Each row is a point. A path goes straight from each point to the next, and from the last back to the first. The post is the endless flat space through its rows: a point in 2 columns, a line in 3, a plane in 4, and so on, so that a path can go around it. Count how often the path circles the post. Going back the other way cancels.

Post, 2 rows:
[[ 0.12 -0.13  0.04]
 [-0.33  0.07  0.19]]
Path (25 x 3):
[[-0.03  0.01 -0.26]
 [ 0.07  0.22  0.04]
 [-0.08  0.18  0.20]
 [ 0.16 -0.12  0.18]
 [-0.12 -0.26  0.20]
 [-0.66  0.10 -0.03]
 [-0.23 -0.05 -0.05]
 [ 0.14  0.03  0.02]
 [ 0.01  0.08  0.31]
 [ 0.18 -0.23  0.40]
 [-0.87 -0.18  0.12]
 [ 0.31 -0.08 -0.33]
 [-0.48  0.40  0.30]
 [ 0.34 -0.07  0.37]
 [-0.42 -0.05  0.30]
 [-0.24 -0.16 -0.09]
 [-0.63  0.24 -0.02]
 [ 0.33 -0.02  0.17]
 [-0.25  0.04  0.31]
 [-0.61 -0.13  0.17]
 [ 0.15 -0.26 -0.28]
 [ 0.23 -0.06 -0.01]
 [ 0.33  0.18  0.49]
 [-0.13 -0.15  0.15]
 [-0.57 -0.26 -0.11]]
Times around: 5

Post, 7 rows:
[[-0.02  0.35 -0.56  0.34 -0.19 -0.25 -0.28  0.16]
 [-0.03 -0.30  0.27 -0.05 -0.34  0.06  0.04  0.05]
 [ 0.13  0.13 -0.17 -0.12 -0.11 -0.41 -0.21 -0.07]
 [ 0.08  0.40  0.25 -0.29 -0.10  0.24 -0.41 -0.13]
 [-0.10 -0.08  0.12 -0.03  0.07 -0.09  0.07  0.17]
 [ 0.20 -0.28  0.25  0.10  0.15  0.07  0.08  0.02]
 [-0.01 -0.09 -0.35 -0.10 -0.16  0.03  0.10  0.10]]
Path:
[[-0.21  0.39 -0.06 -0.78  0.33 -0.02 -0.20 -0.36]
 [-0.16 -0.19  0.23  0.44 -0.30 -0.01 -0.57 -0.02]
 [-0.11 -0.39  0.19 -0.05 -0.56  0.04 -0.01  0.23]
 [ 0.04  0.41  0.13  0.34 -0.44 -0.06 -0.24  0.39]
 [-0.10 -0.02  0.02  0.35 -0.34  0.19  0.36  0.26]
 [-0.33  0.51 -0.11  0.11  0.29 -0.15 -0.19  0.10]
 [ 0.14 -0.15  0.02 -0.62 -0.42 -0.34 -0.27 -0.30]
 [ 0.15 -0.88 -0.17  0.36 -0.18 -0.11  0.40  0.39]
 [ 0.44 -0.04 -0.36  0.12 -0.17 -0.56  0.17  0.30]
 [-0.13  0.16  0.15  0.28 -0.70 -0.33  0.00  0.16]
 [ 0.13  0.70  0.10 -0.02  0.30  0.32 -0.34 -0.32]
 [-0.17  0.41  0.24 -0.08  0.13 -0.26 -0.61 -0.13]
 [-0.17 -0.06 -0.10  0.05  0.00 -0.05 -0.16  0.53]
 [ 0.27  0.10 -0.27 -0.48 -0.40 -0.15  0.07  0.07]
 [ 0.15  0.16  0.24 -0.46 -0.21 -0.32  0.22 -0.09]
 [ 0.40 -0.10 -0.06 -0.10 -0.50 -0.03 -0.22 -0.46]
 [ 0.15 -0.25  0.40 -0.01  0.45 -0.10 -0.35 -0.21]
 [-0.25 -0.25  0.33  0.04 -0.12 -0.11 -0.25  0.34]
 [-0.26  0.17 -0.01  0.17 -0.10  0.19 -0.18  0.43]
 [-0.05  0.16 -0.12  0.12 -0.16 -0.70 -0.16  0.27]
 [ 0.44  0.24 -0.20 -0.46 -0.47 -0.12  0.02 -0.25]
 [-0.21 -0.10  0.15  0.55 -0.46  0.14  0.07  0.06]
 [-0.08 -0.06  0.07 -0.01 -0.09 -0.01 -0.26 -0.06]
 [-0.13  0.20  0.21 -0.03 -0.09  0.09 -0.53  0.16]
 [-0.03 -0.23 -0.16 -0.04 -0.63 -0.50 -0.12  0.18]
 [ 0.27 -0.02  0.03 -0.06 -0.31  0.08 -0.06  0.06]
 [ 0.33  0.51  0.02 -0.45 -0.06 -0.24  0.02 -0.20]
 [-0.01  0.13  0.24 -0.29 -0.06 -0.40  0.02 -0.08]]
Times around: 5

Post (10 x 11):
[[-0.03 -0.27  0.02 -0.15 -0.29  0.10  0.35  0.03 -0.02  0.02  0.27]
 [ 0.58  0.22 -0.13  0.36  0.33 -0.19  0.38  0.36 -0.36  0.03 -0.27]
 [-0.28 -0.17 -0.22 -0.02 -0.13 -0.11 -0.04  0.10  0.19 -0.16 -0.23]
 [-0.18 -0.05  0.07  0.00  0.24 -0.43  0.15 -0.20  0.07 -0.42  0.36]
 [ 0.39  0.12  0.38 -0.08 -0.01 -0.04 -0.02  0.08 -0.38  0.18 -0.27]
 [ 0.16 -0.09 -0.07  0.06 -0.10 -0.02 -0.16  0.11 -0.59  0.22 -0.53]
 [-0.02  0.06  0.34 -0.11 -0.33  0.12 -0.20 -0.22 -0.18  0.21  0.28]
 [ 0.18 -0.09 -0.27 -0.10 -0.11 -0.18 -0.15 -0.02 -0.05 -0.21  0.07]
 [ 0.06  0.23 -0.09 -0.07  0.22 -0.32 -0.11 -0.18  0.11  0.15 -0.18]
 [-0.05  0.08  0.16 -0.28  0.32 -0.13 -0.04  0.08 -0.18 -0.07  0.35]]
Path, 28 rows:
[[ 0.15  0.21 -0.07 -0.16  0.50 -0.53  0.50 -0.14 -0.34  0.11  0.14]
 [ 0.31  0.04 -0.79  0.16 -0.09 -0.20  0.10 -0.34  0.14 -0.04  0.20]
 [ 0.05 -0.39 -0.24 -0.28  0.29 -0.19  0.19 -0.04  0.29 -0.26 -0.08]
 [ 0.16  0.20 -0.48  0.30  0.47 -0.19 -0.08  0.47  0.14  0.17 -0.65]
 [ 0.11 -0.44  0.29 -0.39 -0.01 -0.52  0.34 -0.04 -0.32 -0.18 -0.07]
 [ 0.70  0.42 -0.40  0.13 -0.19 -0.02  0.14  0.36 -0.13  0.09  0.03]
 [-0.49  0.13  0.17  0.12  0.12 -0.45 -0.21 -0.41 -0.42 -0.02 -0.20]
 [-0.16  0.01 -0.18  0.12 -0.07 -0.17  0.19  0.37 -0.01  0.28 -0.59]
 [ 0.55 -0.12 -0.13  0.27 -0.10 -0.32 -0.05 -0.20 -0.12 -0.12  0.17]
 [ 0.32 -0.32 -0.34  0.12  0.77 -0.20  0.54  0.18 -0.67 -0.27 -0.04]
 [-0.02  0.02 -0.17 -0.21  0.30 -0.17 -0.38  0.16 -0.27 -0.18 -0.31]
 [ 0.34 -0.35 -0.10 -0.19 -0.02  0.28  0.45  0.10  0.05  0.08  0.39]
 [ 0.34  0.04  0.22  0.07 -0.21 -0.01 -0.18  0.09 -0.19  0.34  0.10]
 [-0.10  0.18  0.25  0.01 -0.16 -0.27 -0.15 -0.24  0.08  0.25 -0.08]
 [-0.08 -0.17  0.26 -0.23  0.23 -0.37  0.66  0.11 -0.23 -0.35 -0.54]
 [-0.30  0.04 -0.10 -0.25 -0.15  0.13 -0.16 -0.14  0.36 -0.22  0.17]
 [ 0.42 -0.38  0.30 -0.27  0.09 -0.41  0.35 -0.63  0.01 -0.33  0.20]
 [ 0.26 -0.46 -0.29 -0.34 -0.09 -0.15  0.19  0.27  0.15 -0.19 -0.06]
 [ 0.10 -0.28 -0.16  0.11  0.40 -0.25  0.35  0.00  0.04 -0.45  0.11]
 [ 0.13  0.08  0.28 -0.05 -0.05  0.11 -0.51 -0.33 -0.38  0.04  0.13]
 [ 0.09 -0.30 -0.01 -0.03  0.33 -0.51  0.07 -0.27 -0.28 -0.28 -0.12]
 [-0.02 -0.40  0.03  0.27 -0.26 -0.06  0.42  0.47 -0.26 -0.25  0.45]
 [ 0.78  0.02 -0.17  0.50 -0.06 -0.12 -0.05  0.20 -0.44  0.09 -0.09]
 [-0.27 -0.04  0.24  0.15  0.32 -0.02 -0.22 -0.28 -0.33 -0.23 -0.04]
 [ 0.02  0.21 -0.44 -0.20  0.27 -0.06 -0.03 -0.10  0.28  0.06 -0.30]
 [ 0.44  0.24  0.21 -0.13  0.44 -0.61  0.07  0.17 -0.60 -0.33 -0.16]
 [ 0.51  0.34  0.07 -0.11  0.23 -0.43 -0.28  0.01 -0.29  0.25 -0.08]
 [ 0.61 -0.19 -0.47 -0.14  0.03 -0.38  0.28  0.47 -0.26 -0.17  0.09]]
Times around: 1

Post, 13 rows:
[[ 0.20 -0.04  0.40 -0.06 -0.13  0.43  0.16 -0.01 -0.22  0.40 -0.05  0.06
  -0.18  0.25]
 [-0.05  0.03  0.25  0.03 -0.14  0.34  0.30  0.06 -0.07  0.01  0.22  0.65
   0.04  0.22]
 [-0.15  0.06  0.28 -0.22  0.25 -0.11 -0.25 -0.37 -0.17  0.04 -0.03 -0.35
  -0.02 -0.19]
 [ 0.15 -0.20 -0.10  0.34  0.23  0.26  0.12 -0.27  0.41  0.04 -0.62 -0.11
  -0.10 -0.10]
 [-0.10  0.15 -0.07  0.37 -0.06  0.14  0.04  0.08 -0.10 -0.14 -0.09 -0.36
  -0.19  0.00]
 [ 0.37  0.15  0.20 -0.38 -0.13  0.16  0.02  0.03 -0.04  0.04 -0.16 -0.20
   0.35 -0.14]
 [ 0.19 -0.11  0.58  0.12 -0.15  0.46  0.04  0.11 -0.22  0.14  0.21  0.26
  -0.31 -0.18]
 [ 0.16 -0.11  0.29  0.01  0.05 -0.10  0.07 -0.19  0.06  0.15 -0.08 -0.29
   0.24 -0.26]
 [ 0.12  0.32 -0.42 -0.14  0.05 -0.03  0.22  0.22  0.40  0.20  0.13 -0.19
  -0.10  0.25]
 [ 0.16  0.07 -0.20 -0.01  0.00  0.03  0.33 -0.33  0.01 -0.24  0.00 -0.58
  -0.20 -0.12]
 [ 0.08  0.37  0.50 -0.29 -0.75 -0.07 -0.45 -0.25 -0.05  0.21 -0.08 -0.42
  -0.06 -0.20]
 [ 0.32  0.39 -0.36  0.11 -0.13 -0.15  0.01  0.00 -0.09 -0.01  0.10  0.05
   0.00 -0.14]
 [-0.07 -0.44  0.14 -0.06 -0.58  0.25  0.02  0.14 -0.17  0.03 -0.12  0.19
  -0.16  0.33]]
Path:
[[ 0.11  0.42 -0.08  0.21 -0.35 -0.03  0.11 -0.45  0.12 -0.32 -0.36  0.20
  -0.35  0.07]
 [-0.29 -0.03 -0.04  0.44  0.14 -0.22  0.23 -0.21  0.15 -0.02 -0.12 -0.37
  -0.41  0.16]
 [ 0.23  0.10  0.57 -0.60  0.56  0.11 -0.02 -0.50  0.43 -0.34 -0.29  0.01
   0.42 -0.27]
 [ 0.28 -0.03  0.09 -0.15  0.12  0.27  0.06 -0.21 -0.12 -0.06  0.03 -0.36
  -0.08  0.00]
 [ 0.08  0.48  0.41 -0.11 -0.19  0.47  0.25 -0.66 -0.20  0.10 -0.03 -0.34
   0.12 -0.20]
 [ 0.17  0.35  0.10 -0.23 -0.12 -0.14 -0.33 -0.51 -0.44 -0.11 -0.04 -0.79
   0.25 -0.36]
 [ 0.14 -0.19  0.21 -0.07 -0.12  0.26  0.07  0.23 -0.34 -0.26 -0.36 -0.55
   0.54  0.43]
 [ 0.25 -0.34  0.40 -0.15  0.06 -0.38 -0.15 -0.20  0.03  0.27 -0.13  0.06
   0.40 -0.36]
 [ 0.13 -0.32 -0.26  0.04  0.16 -0.51  0.09 -0.08 -0.23  0.33 -0.09 -0.14
  -0.09 -0.13]
 [-0.05  0.31 -0.05  0.37  0.00 -0.03  0.36 -0.34  0.03 -0.02 -0.11 -0.32
   0.61 -0.45]
 [-0.05  0.08 -0.40  0.38  0.02  0.24  0.20 -0.10 -0.20 -0.11 -0.14 -0.21
  -0.02  0.31]
 [ 0.37  0.35  0.27 -0.42 -0.17  0.75 -0.24  0.31  0.35  0.37  0.10 -0.26
  -0.08 -0.38]
 [ 0.16 -0.34 -0.59 -0.35 -0.31 -0.17  0.27 -0.29  0.22  0.10 -0.35 -0.06
   0.05 -0.01]
 [ 0.45 -0.27 -0.28  0.29 -0.49  0.53  0.47  0.16  0.23  0.35 -0.45  0.26
  -0.06 -0.07]
 [-0.19  0.10  0.05  0.14 -0.13  0.29  0.49 -0.51  0.36  0.10  0.07 -0.02
   0.20  0.36]
 [ 0.57 -0.07 -0.26  0.11 -0.45  0.03 -0.41 -0.06  0.23  0.23 -0.08  0.03
  -0.62 -0.10]
 [ 0.36  0.21 -0.01  0.31  0.30 -0.12  0.32  0.34  0.29 -0.12  0.10 -0.58
  -0.19 -0.13]
 [ 0.06  0.20  0.01 -0.03 -0.13  0.43  0.01  0.39 -0.09 -0.18 -0.08 -0.25
  -0.44 -0.20]
 [-0.41 -0.01  0.25  0.24  0.01  0.41  0.12  0.36  0.21 -0.15 -0.39 -0.48
   0.37  0.04]
 [ 0.19  0.02 -0.23  0.03  0.55  0.21  0.37 -0.29 -0.09  0.20 -0.20  0.18
   0.09 -0.01]
 [-0.11 -0.12  0.06 -0.16 -0.37 -0.70 -0.29 -0.26 -0.42  0.01  0.04  0.36
   0.02 -0.03]
 [ 0.00  0.06  0.50  0.01  0.30 -0.05  0.11 -0.12  0.02 -0.24  0.09 -0.14
   0.18 -0.26]
 [ 0.14 -0.19  0.32 -0.18 -0.35 -0.02  0.27  0.27 -0.13  0.21  0.04 -0.27
   0.12 -0.34]
 [-0.17 -0.06 -0.25  0.04  0.43 -0.07  0.14 -0.33  0.45  0.22 -0.02  0.01
  -0.08 -0.29]
 [ 0.38  0.17  0.36 -0.10 -0.58  0.29  0.26 -0.30  0.22  0.09  0.28  0.70
   0.17 -0.06]
 [ 0.33 -0.26  0.72 -0.05 -0.01 -0.38 -0.10  0.08 -0.10  0.31  0.58 -0.62
   0.13 -0.43]]
Times around: 2

Post (17 x 18):
[[-0.16 -0.23  0.49 -0.05  0.08  0.08 -0.11 -0.02 -0.43 -0.03  0.04 -0.11
  -0.10  0.09 -0.02  0.05 -0.22 -0.30]
 [-0.20 -0.19  0.03 -0.12 -0.15  0.00 -0.16 -0.38 -0.41  0.19  0.07 -0.25
  -0.38 -0.13  0.32 -0.33 -0.27  0.18]
 [-0.26 -0.46 -0.32 -0.59  0.07 -0.17 -0.12  0.28  0.24  0.28  0.26  0.05
   0.15 -0.43 -0.14  0.23  0.23 -0.18]
 [-0.14 -0.13  0.11  0.04 -0.30  0.16  0.27  0.39 -0.14 -0.20 -0.01 -0.06
  -0.41 -0.01  0.06  0.16  0.11  0.40]
 [ 0.11 -0.04 -0.01  0.19 -0.13 -0.46 -0.12  0.06 -0.37 -0.32 -0.39 -0.11
  -0.03 -0.51  0.01 -0.13  0.18 -0.09]
 [-0.29  0.05 -0.26 -0.21  0.09 -0.16 -0.01  0.12  0.45 -0.32 -0.41  0.03
   0.26 -0.38 -0.39  0.30 -0.04  0.02]
 [ 0.11 -0.48  0.24 -0.32 -0.15  0.05  0.03 -0.06 -0.55  0.14  0.30  0.24
   0.11  0.00  0.42  0.02 -0.14  0.11]
 [ 0.23 -0.33  0.14 -0.27 -0.09  0.19  0.28 -0.15  0.12  0.40  0.30  0.07
  -0.37  0.47 -0.13 -0.23 -0.17  0.21]
 [ 0.00  0.25 -0.12  0.12  0.15 -0.04  0.05  0.16  0.55 -0.07 -0.47 -0.03
  -0.06 -0.36 -0.03 -0.35  0.26  0.32]
 [ 0.02 -0.13 -0.02  0.00  0.12  0.07 -0.12  0.27  0.36 -0.02  0.22 -0.33
   0.38 -0.13 -0.37  0.06 -0.27  0.07]
 [-0.34  0.22  0.04 -0.13  0.25 -0.25  0.11  0.01  0.04 -0.37  0.24 -0.07
   0.30 -0.08 -0.05  0.51  0.01 -0.08]
 [ 0.36  0.05  0.06 -0.21  0.06  0.40  0.01 -0.02 -0.12  0.31 -0.13 -0.05
   0.02  0.01 -0.04  0.09  0.16  0.31]
 [-0.43 -0.01  0.04  0.52  0.15 -0.19 -0.42  0.04 -0.15  0.28  0.45  0.19
  -0.17 -0.10 -0.07  0.04  0.01  0.08]
 [ 0.20  0.23 -0.27  0.07  0.02 -0.08 -0.04  0.43  0.53 -0.12 -0.12 -0.11
  -0.30 -0.08 -0.24  0.12 -0.28  0.27]
 [ 0.02 -0.41 -0.29 -0.05  0.29  0.35 -0.30  0.06 -0.36  0.05 -0.31 -0.28
   0.22  0.08  0.05 -0.48  0.02 -0.04]
 [-0.36  0.03  0.17  0.20  0.12  0.23  0.15  0.02 -0.32 -0.07  0.60  0.19
  -0.36 -0.31 -0.06  0.17 -0.08 -0.03]
 [ 0.10 -0.60  0.08  0.14  0.14  0.09  0.54  0.32 -0.28  0.07 -0.25 -0.05
  -0.35 -0.21  0.29  0.23  0.06  0.19]]
Path, 23 rows:
[[-0.20  0.40  0.08  0.17  0.21  0.25  0.24 -0.01  0.18 -0.50  0.34 -0.22
   0.08  0.05 -0.75  0.10 -0.27 -0.42]
 [ 0.24 -0.13  0.36  0.12 -0.13 -0.15  0.17  0.36 -0.13  0.06  0.11 -0.01
   0.10 -0.84  0.13 -0.08 -0.04 -0.51]
 [-0.67  0.22 -0.17 -0.73  0.23  0.01 -0.18  0.09  0.04 -0.39 -0.31 -0.48
   0.28 -0.15 -0.24 -0.05  0.36 -0.38]
 [ 0.17 -0.47  0.21  0.17 -0.05 -0.06  0.22  0.38  0.03  0.08 -0.08  0.20
  -0.30 -0.15 -0.03 -0.33 -0.27 -0.11]
 [-0.19 -0.01 -0.34 -0.09 -0.28 -0.41  0.26  0.00  0.02  0.18  0.61  0.36
  -0.34 -0.14  0.40  0.59  0.31  0.57]
 [ 0.30 -0.30  0.54 -0.37 -0.27  0.18 -0.07  0.06  0.04  0.19  0.45 -0.68
  -0.33 -0.05 -0.08 -0.23 -0.14  0.19]
 [ 0.28 -0.39 -0.14 -0.07 -0.32 -0.07 -0.64  0.51  0.19  0.42  0.33  0.37
  -0.28 -0.46 -0.28 -0.13 -0.81  0.24]
 [-0.06 -0.36 -0.01  0.18  0.18 -0.61 -0.22  0.48 -0.05 -0.22 -0.36  0.01
   0.07 -0.19  0.37 -0.22  0.30  0.02]
 [ 0.18 -0.22  0.44  0.24 -0.10  0.08  0.20  0.18  0.09  0.01  0.08 -0.24
  -0.38 -0.08  0.05  0.07  0.07  0.63]
 [ 0.11  0.29  0.18 -0.39 -0.15 -0.07 -0.19 -0.01 -0.01 -0.04 -0.02 -0.18
  -0.10 -0.14 -0.43  0.50 -0.26  0.06]
 [-0.10  0.06 -0.54 -0.08 -0.07 -0.09 -0.24  0.63 -0.01  0.24 -0.49 -0.49
  -0.35 -0.21 -0.15  0.13  0.03  0.02]
 [ 0.24 -0.14  0.12 -0.15 -0.03  0.26  0.63  0.08  0.46 -0.24  0.27 -0.18
  -0.15  0.01  0.01  0.29 -0.47  0.00]
 [ 0.04  0.34  0.22  0.64 -0.12 -0.03  0.22  0.01  0.08 -0.01  0.17 -0.17
  -0.27  0.03 -0.17  0.09  0.22  0.25]
 [ 0.24  0.10  0.56 -0.03 -0.12  0.33  0.34  0.03 -0.05 -0.02 -0.10  0.22
  -0.03  0.06  0.02  0.20 -0.19 -0.13]
 [ 0.12  0.16  0.32  0.35 -0.02 -0.14 -0.04  0.25  0.26  0.05  0.14  0.39
  -0.23  0.31  0.01  0.20  0.56  0.34]
 [-0.28 -0.23 -0.21 -0.07 -0.03  0.13 -0.54  0.42 -0.26 -0.04  0.19  0.25
  -0.29  0.25  0.12 -0.37  0.19  0.28]
 [-0.37  0.14 -0.46  0.33 -0.37 -0.41 -0.55  0.38 -0.30 -0.37 -0.11  0.35
  -0.46 -0.49 -0.01 -0.50 -0.04  0.25]
 [-0.20 -0.18  0.28  0.18  0.19  0.32  0.36  0.72  0.17 -0.04  0.19  0.48
  -0.21  0.08 -0.33  0.33 -0.08 -0.56]
 [ 0.17 -0.01  0.15  0.16 -0.59 -0.14 -0.37  0.04  0.46 -0.33  0.32 -0.09
   0.01 -0.24 -0.20  0.00 -0.83  0.11]
 [-0.16 -0.54  0.13 -0.31  0.24  0.05  0.28 -0.14 -0.10 -0.22  0.01 -0.21
  -0.07  0.32 -0.21 -0.33  0.23 -0.24]
 [ 0.16 -0.22  0.10  0.41  0.35 -0.24 -0.12  0.27  0.13  0.44 -0.08 -0.07
  -0.23  0.10 -0.26  0.14 -0.03  0.41]
 [ 0.15  0.29 -0.09 -0.03 -0.28 -0.33  0.31  0.10 -0.15 -0.63 -0.45  0.09
  -0.66 -0.16 -0.52  0.54 -0.05  0.17]
 [-0.36 -0.26 -0.49 -0.03  0.11 -0.35  0.43  0.07  0.08  0.00  0.10 -0.52
  -0.30  0.00 -0.06 -0.35 -0.04  0.29]]
Times around: 3
